Each row is a point. The points of each table are mixes of a few directions, plus a little noise. How many directions does each table use, and how many do they share? Where both have some left over, give the other angles between the two spaces (their principal angles), to ten degrees, smallest first.
In the rows, zero is written as 128.

First (7 x 3):
[[202  47 109]
 [145 188 102]
 [ 86 128 151]
 [107 113 144]
 [ 83 108 158]
 [200 182  73]
 [ 76 132 157]]
Second (6 x 3):
[[190 161  83]
 [ 50 155 163]
 [144  31 147]
 [111 136 137]
 [181 160  92]
 [ 91 128 149]]
Directions: first 2, second 2, shared 2

First (7 x 4):
[[103 114 150  16]
 [126  45 105 146]
 [124 168 101 174]
 [143 190 130 181]
 [133  64 153  84]
 [106 201  90 152]
 [159 114 167 142]]
Second (5 x 4):
[[108 127 114  97]
 [105  16  86 113]
 [138 185 148 133]
 [166 221 176 169]
 [124  91 116 128]]
Directions: first 3, second 2, shared 2

First (9 x 8):
[[148 147 164 161 122  85 153 113]
 [179 121 138  52 181  89 132 141]
 [ 69  85  63 125 121 168 101  99]
 [126 119 128 149 154 127 119 150]
 [130 110 110 101 153 126 119 130]
 [152 169 158 107  83 141 143 132]
 [137 135 153 165 126  75 153  95]
 [ 64  88  64 140 124 189  91 124]
 [149 179 174 154  90 153 138 167]]
Second (10 x 8):
[[108 103 112 126 126 144 123 125]
 [158 103 172 110 149 113 157 164]
 [131 200  90 116 104 117  95  76]
 [152 131 156 121 138 113 143 146]
 [133 158 135 157 124 117 123 126]
 [135  90 166 145 146 127 154 168]
 [135 156 135 152 126 117 123 126]
 [ 79 140   7  37  87 167  72  30]
 [128 114 153 162 137 127 140 153]
 [121  85 154 154 143 136 148 164]]
Directions: first 4, second 3, shared 2; angles 60

First (7 x 9):
[[148  69 133  70  67 168 141  45 120]
 [105 205 132 183 206 109 113 226 111]
 [135 115 141  94 114 171 133  99  99]
 [128 125 125 131 125 120 128 127 136]
 [120 163 140 135 162 149 123 162  96]
 [126 148 145 114 148 170 127 138  85]
 [133  71  80 169  73   8 130 100 249]]
Second (9 x 9):
[[178 130 105 112 159  61  97  62 142]
 [133 160 203 102  73  82 139 164 121]
 [122 121 145  92  54 136 134 147 106]
 [156  32  65 161 178 167 218  95 156]
 [104 140 101 135 140 161  90 129 117]
 [ 81 208 127 177 206 138  39 138 128]
 [144 128 198  84  43  87 167 160 117]
 [127  85 118 163 163 157 196 136 150]
 [105 147  91 128 137 160  70 118 114]]
Directions: first 2, second 4, shared 0; angles 30, 60

First (8 x 11):
[[ 46 146 160 165 167  39 123 131  85 135 118]
 [249 127  78 127 173 126 178 139 144 104 156]
 [149  99 109  97  47 207  84 154 133 166  88]
 [118 128 134  80  62 237 112 104 173 123 124]
 [137 108 129 155 148  71 116 149 105 143 132]
 [102 130 121 103  74 186 103 142 123 152  82]
 [ 98 177 142 138 195  92 189  91 134  82 153]
 [126 107 153 158 162  68 120 115 129 122 169]]
Second (11 x 11):
[[122  73 161  46  88 133 119 124 127 160 104]
 [137  69 184  39  95 139 123 108 127 176  97]
 [199 205 145 232 208 137 148  82 142 123 139]
 [ 35 129  50 146  99 113 143 211  94 117 167]
 [103 139 116 146 132 130 149 152 111 146 145]
 [ 60 129  65 142 103 115 135 187 104 112 157]
 [156 133 141 132 141 129 120 101 141 116 119]
 [112  73 177  48  97 141 144 132 108 203 111]
 [183 189 113 212 181 125 118  92 157  71 134]
 [214 159 144 169 169 127  92  59 177  65 106]
 [ 88 107 107 101  97 121 120 155 119 122 131]]
Directions: first 4, second 3, shared 0; angles 50, 60, 90

First (9 x 12):
[[ 80 118  80 155 128 138 170 145 128 143 173 192]
 [148 125 134 130 112 130 140 108 131 114 129 123]
 [ 61 159 156  82 230 108   7 232 107 198  77  88]
 [121 118 100 149 103 135 176 111 133 118 161 167]
 [185 133 167 112 111 123 112  93 130 102  98  79]
 [133 130 137 121 133 126 117 127 127 127 119 119]
 [ 74 146 137 104 195 118  59 200 116 179 105 114]
 [184 109 123 153  60 139 201  53 141  74 152 139]
 [166 118 126 142  85 135 170  81 137  96 141 135]]
Second (11 x 12):
[[124 127 211  91 135 210  37 103 100 188 127 123]
 [141 126 121 177 142  99 124 141 156 117 182  94]
 [104 191 110 114 128 106 148 151 145  55  61 153]
 [ 88 110 118 111 103 125 164  92  84 115  96 165]
 [115 141 179  49 127 185  82 123 129 161  57 147]
 [193 100  85 175 135 119 146 145 119 163 203 106]
 [ 95 153 116 180 125  97 144 115 106  66 149 132]
 [118  44 135 139 128  80 149 118 190 173 179  81]
 [ 98 169 147 152 127 144 104 109  84  86 126 144]
 [107  80 118  89 118  88 172 129 183 143  96 122]
 [223 166  68 131 140 152 140 182 112 142 131 141]]
Directions: first 2, second 5, shared 0; angles 40, 90

First (11 x 18):
[[121 137 117 140 109  90  92 145 160 157 134  83 129  96 116 105 186 139]
 [128 128 127 129 128 126 126 129 129 129 128 126 128 127 127 127 130 128]
 [129 127 130 126 131 135 134 125 123 123 127 136 128 133 130 132 119 126]
 [129 126 130 125 132 135 135 125 122 122 127 137 128 135 130 133 117 126]
 [142 108 151 103 167 207 202  92  62  68 115 224 128 195 152 176   7 105]
 [120 140 115 143 105  83  85 149 167 163 136  72 129  89 113 100 198 142]
 [125 131 124 132 122 115 116 133 138 138 130 113 128 118 125 120 146 132]
 [127 130 127 130 125 122 123 131 133 133 129 121 128 123 126 125 137 130]
 [132 122 135 120 140 153 151 117 108 110 124 157 127 149 136 143  91 121]
 [131 124 133 123 136 146 144 121 114 115 125 149 128 143 133 138 102 123]
 [123 136 120 137 113  98 100 142 154 151 133  92 128 101 118 110 174 138]]
Second (8 x 18):
[[144 127 142 119 123 127 128 136 131 139 131 117 126 130 123 119 139 130]
 [ 88 129  93 145 128 113 110 139 162 152 132 115 135 122 137 122 141 139]
 [143 126 134 127 114 120 104 140 145 135 142  92 116 131 111 134 128 151]
 [193 104 182  83 118 161 143 167 146 168 155  93 113 191 112 122  96 156]
 [ 64 141  74 167 142 114 118  97 120  94 110 162 139  95 146 146 125 114]
 [173 133 168 112 121 127 139 119  96 112 122 130 122 116 115 120 145 112]
 [120 119 120 128 138 153 134 121 123 109 133 144 122 157 132 158  72 140]
 [ 99 145 113 143 140 109 147 103 102 116  99 172 150  82 148 102 178  82]]
Directions: first 1, second 4, shared 1
